Every row gives one point. Before rounding, the points of a table are all equally far from one centre. They may lie mostly on one side of it. Where is the centre, to within rounding?

Points, 6 rows:
[[-44  33]
 [-51  10]
 [-50  21]
 [-51   9]
 [-43  -8]
 [-37  40]]
Centre: [-19  13]

Points (13 x 9):
[[ 25 -62 -33 -25  20   3   6  12  23]
 [ 18 -63 -17 -46  25 -36  34  -6  17]
 [  2 -23   7 -74  18 -24  28  -3  14]
 [ 17 -76 -10 -32  -8  20  61 -33  30]
 [ -6 -95   9 -28   6  15  30 -21  21]
 [ 24 -69  21 -17 -24  13  43  48  22]
 [  0 -70  11  17  32  -9  32  18 -20]
 [ 21 -68  15 -45  -5 -21  12   4  38]
 [ -1 -64 -20 -11  12 -39  -7  -9 -18]
 [  4 -65   8 -72  16  11  34  16   1]
 [ 15 -63 -23 -62  22 -11  44 -18  10]
 [-29 -61  12 -15  23 -20  52 -40  17]
 [ 31 -59 -29 -37 -15  39  39 -13  27]]
Centre: [ -5 -36  -4 -17 -17  -2  38   1  -2]

Points:
[[-37 -10  11  56  31 -32   4  19  66 -85  32 -27  -4 -16 -11  19 -19  36
   -7  20]
 [ 10  15  14 -11  20  -3   3  -5  16 -70  -1 -86 -30   2 -13  56 -44  -4
  -25  76]
 [-46  27  50  22  38 -30  19 -19  49 -34 -16 -70  -1 -35  20  19 -18  46
  -30  33]
 [-44   4   8  18   1  26 -12 -36  34 -73   6 -32 -39   5 -18  40 -50 -29
   -3  62]
 [ -9 -20  -5  24  25 -44  16 -38  36 -75 -35 -33 -10 -33 -35  24 -45  57
  -39  67]
 [-19   1  -9  31  30  -5  13   0  67  11  12 -80  12  17 -18  37 -25  51
  -26 -43]
 [-22  32 -15  30  55   7  23  -3  22 -64 -12 -76 -11 -23  31  47 -43  16
  -30  64]
 [ -6  -3 -39 -29  62 -24   1 -37  68 -54 -38 -37 -37   0 -20  29 -30 -17
  -14  38]
 [-15  -6  -6  62  20 -41  20 -19  73 -60  45 -65  -2  42  -6  22 -28  24
    3  75]
 [-37  41  36  41 -16 -45  23 -29  26 -63 -26 -43 -12  -2 -53  21   1  30
  -14  18]
 [-32  28   8  43  -8 -35  44   9  54 -48 -14 -56  -3   5   6  12  13  -5
  -42   8]
 [ 18  41  16  41  20  -3  85 -16  26 -69  13 -44 -46 -14 -28  49   1  12
   17  18]
 [  9   9 -20  42  32 -24  -3  27  45 -63  29 -23 -78  -5  10  13 -13  15
  -32  37]
 [-29  19  14  34  23  -4  35  16  73 -58   1 -52  -9 -12  -5  71 -17   8
  -24  37]
 [-39 -11  -6  10  36 -34  67  15  64 -34   2 -42 -30 -11  13  42 -46  10
   -6  47]
 [-50 -32   0  36  63 -27 -14 -20  57 -55 -13 -71   1  -1 -40  28 -50  34
   -5  13]
 [-20   2  -8  -4 -15 -41  58  30  43 -49  30 -26  -4   6 -19  13  15 -11
   -6  24]
 [-42  46  19  43   5   3 -10  10  71 -59  -4 -55 -37   1   1   3 -39  16
   -1  69]
 [-41  56 -15  21  14 -13  30 -51  10 -93  16 -58  -5   9  -7  11 -34 -11
   21  52]
 [ -7 -13 -26  19  60 -14  35 -38  93 -27  12 -48  23  47 -16  47 -39 -12
    1  33]
 [  5  26   1  30 -36 -22  21  29  47 -50 -39 -34   3   5  16  52 -27 -40
  -21  14]
 [-32  25 -38  38  14  -9  11  24  59 -71  36 -36  -7  14 -10   6 -18  22
  -34  44]
 [ 16  37  23  19  38 -14  70 -25  50 -89 -13 -44  31  -2 -17  21 -43  19
  -13  42]
 [-29  41 -13  49  29 -37  39   9  68 -63   8 -68  -7 -19  -7  35 -15  38
  -12  52]
 [ 30  -1 -15  41  31 -36  15 -10  54 -81   8 -69  -5  11  -5   7   0  69
  -45  55]
 [-29  -2  13  28  51 -59  50  -5  60 -45  -5 -52 -16 -20   3  51 -11 -18
  -13  21]
 [ 12  -3  -9  52  45 -22   8 -47  84 -72 -30 -52 -25  10 -13  55  10  11
  -31  20]]
Centre: [ 21   1  -7  27  11  -8   2 -28  21 -17  -4 -35  -3  -5   1  13 -25  20
  23  23]

Points (28 x 24):
[[ -3 -16   9 -17  -9  -2 -81 -28  41  -7  16 -59  31  26  20   6 -36  56
   -3  36  21 -46 -23  26]
 [ 19  28  27  14 -27  22 -89 -74 -11 -27   5 -40  20   0 -29  16 -29   4
   -8   0 -24 -78  10 -31]
 [-40 -13   0  10 -13  -3 -55 -77 -20 -11  -2 -19  53   7  -2 -18 -11  36
   43  36  30 -44 -21 -43]
 [  1  -2  27  37   2   0 -51 -34  60 -10 -14 -73   2 -14  -3  11 -61  36
   26  32  13 -29 -23 -25]
 [  6  -4  -3  34 -28   8 -95 -30  36 -24 -50   3  12  38  26 -13 -57  42
    2  14  -1 -83  -6 -29]
 [ 13   2  -9 -19 -21  42 -69 -35  66  28  -8 -28  13  39  24 -55  -3  44
   12  23  17 -20 -28  12]
 [ -3 -35  13 -14 -27  -2 -48 -66  51 -15   3 -32  42  -1  -9 -15 -40  66
    5  34 -12 -63 -29   9]
 [ 11 -21 -25  18 -43  41 -22 -84  15 -22 -45 -22  42 -16 -19   7  -6 -12
   11  -3   8 -28  -3  14]
 [  5 -26  22   2 -38  -4 -78 -17  48   7 -41 -31  63 -23  -7 -26 -17  34
  -11  21  13 -50  -9  15]
 [-43   3  15  53 -25  30 -47 -27  57  -6 -24 -16  14  10  -5  48 -44  19
    2   8  -2 -55 -51  -2]
 [-18 -11 -10  16 -48 -18 -61 -21   5 -54 -14 -49  36   9  39 -59  12  42
   13  28 -22 -49   7 -51]
 [ 18 -58  15  40 -10  25 -47 -21  32 -31   2   1  84  -5  25  -5 -30 -10
   51  34   1 -87 -22 -16]
 [  8 -27   5  43  -8 -11 -62 -28  28 -21 -27 -26  31 -26  36 -77  -4 -30
   24  18 -20 -44  33   6]
 [ 32  20  16  60 -46  23  -9 -41  31 -43  -7 -49  42 -15 -25  17   5  46
  -25  35   1 -55 -22 -26]
 [-29 -25  23  25 -16   3 -30 -59  43 -12 -17 -22  66  11  -8 -47 -16   9
  -24  60  -3 -32  20  -9]
 [-25 -13  -4   5 -52  15 -45 -70  19  -4 -22  -2  67  32 -10   2 -17  26
  -11  37  26 -56  -9  -4]
 [ 24 -16  44  28 -76  -1 -76 -53  30 -16   5 -13  49  51  20   1   5  33
   17  42   8 -55  16 -42]
 [  2  55   1  37 -32  -4 -64 -39   9 -20  -8 -61  21   3  -7 -23 -27  -1
  -10  41  -6 -59 -25  11]
 [  8  10  30  67 -19 -11 -23 -58  19 -21   8   5  -5   5  33 -15 -21   3
  -36  -5 -34 -20 -52  11]
 [ 19  37 -15  46  -8  17 -85 -62   6 -11 -13 -26  40 -18 -20 -18 -51  70
   13   8 -44 -66  -2  15]
 [-46  16  21  45 -35  -1 -15 -44  20 -24   1 -28  25  26  32  26 -28  -2
   25  33  21 -51  -3  22]
 [ -6 -12  -8  27 -34  38 -77   0  24 -44   6 -82  24 -12  26 -31  -7  81
   20  -1  22 -33 -11 -21]
 [ 39 -16 -17  48  13  12 -73 -43  52   3 -34 -22  -5  10  49 -11 -35  29
   48  21  30 -60 -36 -22]
 [ 41   3  -3  50  -9  17 -45  -4  32 -47  32 -29  15 -30  25 -43 -55  52
  -11  16  14 -56   0   6]
 [ 29 -11  25  22 -47  29 -82 -26  31 -13 -40 -37   0  -8  -5 -51  33  18
   -1  43  16 -15 -23   3]
 [-11  17  12  49 -31  29 -74 -27  35 -31 -19  -8  33  28  -7   1 -72  27
    9  33 -55 -55 -37  14]
 [ -3  20  -8 -35 -30  23 -77 -60  16 -20   2 -21  25  23  39   8  10   4
   -6  27  -9 -68 -26  12]
 [ 52  -2  16  39 -32  -4 -39 -72   6 -10 -32 -13  41 -29  23  11 -26  27
  -29  21 -37  -8   4   7]]
Centre: [ 14 -16   4  38   2  21 -43 -17  12  -1   4 -20  24  24   1  -6   7  27
  19  -2 -24 -39   2 -13]

Points, 31 rows:
[[-29  43 -13 -23   6 -22  -9   9 -33  37  22  18  15   9  -3  32   9   3
    4  58 -69  90 -35 -32]
 [-52  49 -14  11   7 -30 -47   1 -44  51 -16  36  20  12   6  35   9  19
  -34  40 -23  67  -7   1]
 [-28  25 -17 -14   4 -34 -29   1 -19  51 -19  23  60   6 -11  19   6 -18
  -28  14 -24  76 -45  18]
 [-17  68  10   7  -7 -32 -35   7 -12  62 -41  36  25 -43   6  11  26  32
  -34  12 -40  55 -32  -1]
 [-26  41 -41  -1  19 -38 -22 -20   2  52 -18  29  46 -22  40  11  12  21
  -46  -4 -16  62  -9   8]
 [-45  37 -29 -18  17 -38 -32 -26 -11  56  13  17  41 -11   0  34  -9  -6
  -28  28 -16  46  -9  -7]
 [-26  40  23  -4   5 -27 -28  27 -54  64  12  27  53  13   2  14  24  17
   -9  27   3  51   1   2]
 [-59  26 -31  -3   9 -51 -26  37 -13  54  -1   2  27  -5  13   9   3  37
  -41  19 -17  73 -17 -19]
 [-36  32 -18  15  20 -39  12  32   0  39   8  -2  44 -19 -12 -18  22   2
  -46   4 -61  73   9  -9]
 [-52  42 -29   8   9 -44   6  25 -38  55 -17  49  24   1 -12   2   1   6
  -37   1 -12  85 -18   0]
 [-41   5   3 -10   0 -50   6  27 -13  42 -32   4  44   9   2  29  -1  33
  -29  -4 -27  90 -39   0]
 [-28  23 -21  26  25 -45 -43 -17  -2  33  -4  43  77  19  18  -1  25  32
  -12  34 -12  60 -48  -8]
 [-30  51  21   3  14 -80  14  14   4  53 -10  18  38 -25  -4  22  22  -2
  -28  13 -24  80 -12  -5]
 [-49  20   5  -1  30 -25 -16  24 -34  82  -8  39  24 -10  19  26  18  33
  -31  25 -18  84   4  20]
 [-20  53 -32  15   3  -1 -19  16 -26  31  28  -5  46  -3   8  -2   9  42
   -7  27 -20  81 -18   1]
 [-40  59 -34  -5  26 -45 -10  46 -38   8 -13  36  41  -5  25  -6   3   5
  -26  23 -26  64 -26 -21]
 [-14  52 -37  -8  27  -8  -2  20 -25  40  20  29  36  -3  -5  38   3   8
  -27  20 -20  60  -1  41]
 [-35  53   4  21  27 -25  -4  11 -73  80  18  24   9 -28   7  42  22  11
   -2  30 -33  58 -25 -12]
 [-12  24   9  30   2 -27 -36 -43 -53  53  21  44  25 -24  18   9  16  16
  -29  34 -12  71  -5 -36]
 [-30  31 -16 -20  -4 -43 -34  20 -39  76 -29  41  27 -13  -4  10  26  11
  -30  22 -35  83 -25 -17]
 [-45  68 -18   0   7 -13 -15  20 -25  33  18  36  34   8   9  18  21  25
  -44   3 -24  49  24   9]
 [-59  26 -11  16  36 -11 -40   4 -11  57 -30  29  33 -37  20  19 -15   9
  -25  45 -17  63 -14 -19]
 [-43  11  19   0  19 -23 -21  38 -36  41  15  20  50   9  44   2  24  10
  -48  47 -36  45   8  14]
 [-34  41 -29 -17  17 -40 -16   8   2  77 -19  35  19  29  17  24  22   7
  -10  63 -30  61   9 -10]
 [-62  10 -10   9  -1 -33 -28  21 -21  63  27  35  50  -9 -12  32  -3  -6
  -42  -6 -22  56 -38 -26]
 [-27  54 -25  13  12 -14 -25   9 -35  25 -19  35  22 -21  10   6 -23  26
  -13  29 -21  80  11   6]
 [-43  56  -2  25  -6 -39 -33  14 -48  26   4  57  30   5  10  25  26 -11
  -41  34 -15  55  -4  10]
 [-35  47  -6   3   5 -27 -10  15 -31  85  -1  23  32   6   0  25 -16 -13
  -40  21 -16  67  -6 -19]
 [-33  30  -4  20  31 -65   4  33 -14  52  -4   5  32  24   9  10 -10  19
  -39  37   9  29   4   1]
 [-27  14 -35   0  10 -15 -25  25 -25  49 -17  21  47 -11  30   2 -14  23
  -32  33 -34  80 -20  25]
 [-35  50 -33   3  25 -40  -5  20 -13  47  18  28  30 -11  35 -10  25  11
  -34  24 -17  95 -52  21]]
Centre: [-13   9   3  16  20 -18  -1   8  -4  31   2  34   0   0  14  10  25   9
  -7  12 -32  37 -29 -15]

Points:
[[ 47  10 -33  29 -15 -61 -33  15  20  55 -26 -42 -67  32 -23 -21 -12  45
   38 -17 -17 -38  45  -9]
 [ 54 -16 -25  16   1 -25  -9   7  44  22  27 -26 -67  40 -20  -9 -45  43
   59   9 -37 -27  27  13]
 [ 39  14  29  67  18  19 -50  36  10  42  13 -31 -63  21 -11  -2 -39  47
   72 -26 -46 -48  35   2]
 [ 36 -17 -26 -13  21 -20 -10 -11  34  33  24 -15 -15  27 -10 -16 -12  12
   50  16 -44 -59  -2   8]
 [ 35  18 -21  32  15  13   0  -3  37  42  18 -45 -34  52 -46   2 -12  49
   73  11 -23 -49  23  -9]
 [ 16 -14 -23  32   4  -3 -20   5  52  36   4 -22 -25  20 -31 -56  -6  34
   88 -11 -37 -43  12  -6]
 [ 26 -10 -20  15  12  -7 -31  30  43  51  31 -30 -53  55 -35 -17 -13  29
   95 -14 -24 -68  20  20]
 [ 47 -29  18   3   1 -16 -22  40  40   4   8 -40 -42  58 -39  30  11  51
   41 -47 -25 -49   3  24]
 [-10  11 -19   4 -19   2 -36  38  28  33  28  -4 -47  58 -26 -17 -13  73
   58 -19 -29 -59  23  29]
 [ 54  25   0  15  11 -55 -30  -2  38   8  40 -19 -31  30 -34 -60 -11  55
   52  10 -38 -27  27   0]
 [ 34  -2 -10  -5  33  17 -16  11  32  52   9 -24 -19  36 -43  14   7  50
   52 -49 -38 -42  -5  14]
 [ 14   5 -12   6  -7 -35 -12  44  55  62   9 -34 -36  26 -13 -15  10  44
   79 -26 -12 -66  25   8]
 [ 19   4  -2  17  -8 -35 -23   4  14  43 -16 -41  10  28 -11 -17 -11  20
   94  -8 -47 -49  43  -2]
 [ 72 -33  31  27  16  -9 -26  27  23  23  22 -19 -52  32 -36 -14 -27  57
   77 -17  14 -42 -20  16]
 [ 59  -9  -1  33  44 -62 -38  -8  40  22  22 -25  -8  14 -38  -4  -7  14
   60 -25 -24 -55  19  17]
 [ 37 -18  17  46   3   9 -28   3  12  37  14   1 -47  15 -73 -13 -19  53
   71 -10 -35 -47  21  12]
 [ 72   8  27  38   9   2 -13  54  61  31   9 -64  -7  79 -48 -33 -30  15
   45  -5 -21 -33  39 -18]
 [ 52  -9 -12  17  28 -42   0  12  14  20   3 -18 -38  50 -33 -32 -11  72
   51   1 -43 -39   0  14]
 [ 56  12   7  33   0 -11  14  32  39   8  44 -38 -33  44 -34 -11 -10  54
   82  -2 -25 -55  64   3]
 [ 29  22   0  15   9  -4 -13  -9   3  27  52 -80 -49   8 -35  -1  15  25
   85 -21 -14 -68  -4  30]
 [ 46  -1 -15  38 -29   3   5  30  51  34   9 -36 -49  20 -47 -14 -32  55
   79 -44 -13 -74  13  -6]
 [ 31  42 -14  27  17 -45  -5  42   6  54  42 -25 -45  52 -58  -6 -11  85
   36 -13 -37 -35  21  12]
 [ 49   4  28  34  18  -2   0  64  20  32  36 -15 -45  12 -17  -7  -6  36
   91  -2 -27 -31  69  31]
 [ 83  22 -14  18  10 -20 -38  25  33  40  32 -17 -38  61 -24   6  25  41
   40 -19 -27 -63  10  21]
 [ 44 -12 -18  57  10  -7 -16  12  49  36  -8 -31 -36  58 -12  -7 -43  33
   71   9 -24 -32  -6   8]
 [ 44  17  -1  25   9  -4  27   4  15  43   7 -44 -27  48 -31 -24 -10  23
   67  26 -35 -57  33  38]
 [ 20   8  12  23  11 -54  -2  37  13  50  30 -37  -7  94 -57   5  -6  12
   81  -1  10 -47  75  -6]]
Centre: [ 17  34   4  24   1 -14  -7  42 -15   0  21 -11 -37  36 -29 -21 -22 -24
  33 -43   8 -21   9 -14]

Points, 31 rows:
[[-20   5 -13 -26   0  37  -3  12 -60  57 -43  43   6 -56   2  24 -13  27
    8  15 -41  -9  13  41]
 [-25 -11  14 -43  12   7  -8  16 -80  38 -22  55  28 -14  28   0 -64  34
   24 -29 -27   7  23  25]
 [-41  -3   1 -61  27  21   0  18 -44  22 -55  37  32  -4 -19  30 -33  18
  -23 -25 -20   3   2  26]
 [-11 -11  -8 -20  -3  33  -4  30 -24  25 -74  50  39   2  17  31 -52  -3
   -5 -36 -29 -25  20  36]
 [-33  29   5 -43   0  32 -18  22 -61  23  -6  60  38   7  17 -12 -43  16
   18 -29 -17 -37  31  45]
 [ -9 -10  34 -61   6  13  27  43 -31   6 -32  56  33  -9   5  17 -50  -6
   25 -34 -11 -32  27  19]
 [-32  -3   0 -34  38   4 -23  30 -57  18 -34  33  43 -35  11   2 -36  11
  -18 -23 -23 -21  27  58]
 [  1  11   0 -32  23  53   0  31 -74   4 -18  49  64 -28  26   8 -29  -2
  -12  36 -48 -19   0  26]
 [  8 -22  -2 -33  36  29  10  39 -31  12 -28  52  45 -46 -33  45 -17  37
   10 -26 -46  -8  18  40]
 [-26  12  42 -23  27  48  13   2 -60  25 -20  56  63 -20  -5   5 -39  28
   15 -33 -44 -17  14  28]
 [-23  -9  15 -26  12  67   4   9 -69  27 -23  36  42 -22 -30  16 -22  -2
   -4 -21 -39   9  18  35]
 [ -5  -3 -14 -19  21  45  12  31 -13  18 -39  31  18 -17  -8  25 -45  -3
  -35 -11 -16 -26   8  60]
 [ 13 -25  18 -17  23  51  -5  10 -53   0 -74  33  20   7 -29  26 -34  19
   17 -14 -47 -15  52  39]
 [-15  24  31 -53  36  32 -23  -2 -32  15 -36  38  20 -27 -28  34 -50   0
   -2  -5 -32   0  37  10]
 [  5  -7  -1 -35  -3  24 -24  22 -95 -30 -32  51   6 -30 -23   0 -49   7
   20  10 -21   0  37  13]
 [-17  32  28 -39  24  30 -14  28 -36   6 -38  66  45 -20  -1  29   3   3
    1 -36 -27   5  37  37]
 [ -6 -29  -3 -26  46  41 -11  21 -22  29 -66  45  49 -34  17  20 -19  20
   14 -23 -21 -44  24  59]
 [-18 -13  29 -51  16  56 -24  35 -70   2 -67  49  31   2  -7  20   5  19
   46  26 -25 -35  38  21]
 [-22  -7  20 -52  27   9 -32   1 -44   1 -57  45  35 -28 -11  12   8  -8
  -32   7 -23 -15  19  30]
 [-23  19 -12 -11  -6  54  33  39 -37  14 -17  45  24 -22  21  11 -57  27
   -8 -23 -53 -24  11   4]
 [-30 -29 -22 -40  31  45  12   9  -5  31 -27  15  29 -46  -6  24 -37   7
   16 -22 -16 -12  25  31]
 [-12  26  44 -29  13  35   7   0 -59   4 -39  33  45 -28 -15 -14 -39  14
   -6   4 -49 -38  25  33]
 [-16   9  35 -33  29   0  -7  10 -37  20 -72  60  61  10  15   5 -35  -5
   42   5 -24  -1  38  23]
 [-21  -1 -18 -10  -5  58  26  31 -57  -7 -68  26  23 -31   7  38 -36   9
   -4 -35 -26 -19  17  -7]
 [-13   8  34 -48   0  21   3  21 -24  27 -26  32  36 -40  -8  13 -39  -1
   -2  -1 -51 -30  51   5]
 [-12  14  32 -46  30  48   8   9 -45  31 -35  69  26 -18  -1  14 -37  32
    0   5 -48   0  33  32]
 [-20  -5  -2 -51  43  23 -41  22 -62  32 -38  42  39  -6  -6  11 -50  13
   -9 -10 -43 -22  44  33]
 [  4   7 -13 -35  49  34  -6  42 -78  24 -50  50   3 -51 -26 -16 -13   5
   -3 -27 -27  -9  15  25]
 [  0 -35  19 -41  44  28  10  43 -42  22 -23  42  20 -33  20  -9 -28  -3
   -2  -9 -54 -64   6  29]
 [ -1 -13  27 -17  25  37  12  36 -60  57 -56  34  61 -20 -38 -18 -11  34
   13 -26 -22 -29  50  12]
 [-12  31   2 -46  35  19 -18  18 -26  14 -55  33  24 -40  -3  17 -32  35
   -1 -47 -52   1  36   4]]
Centre: [ 14  -2   5  -3  22  19 -16  22 -39  14 -21  23  23   1   5   8  -9  27
  21  -1  -3 -20   1  -6]
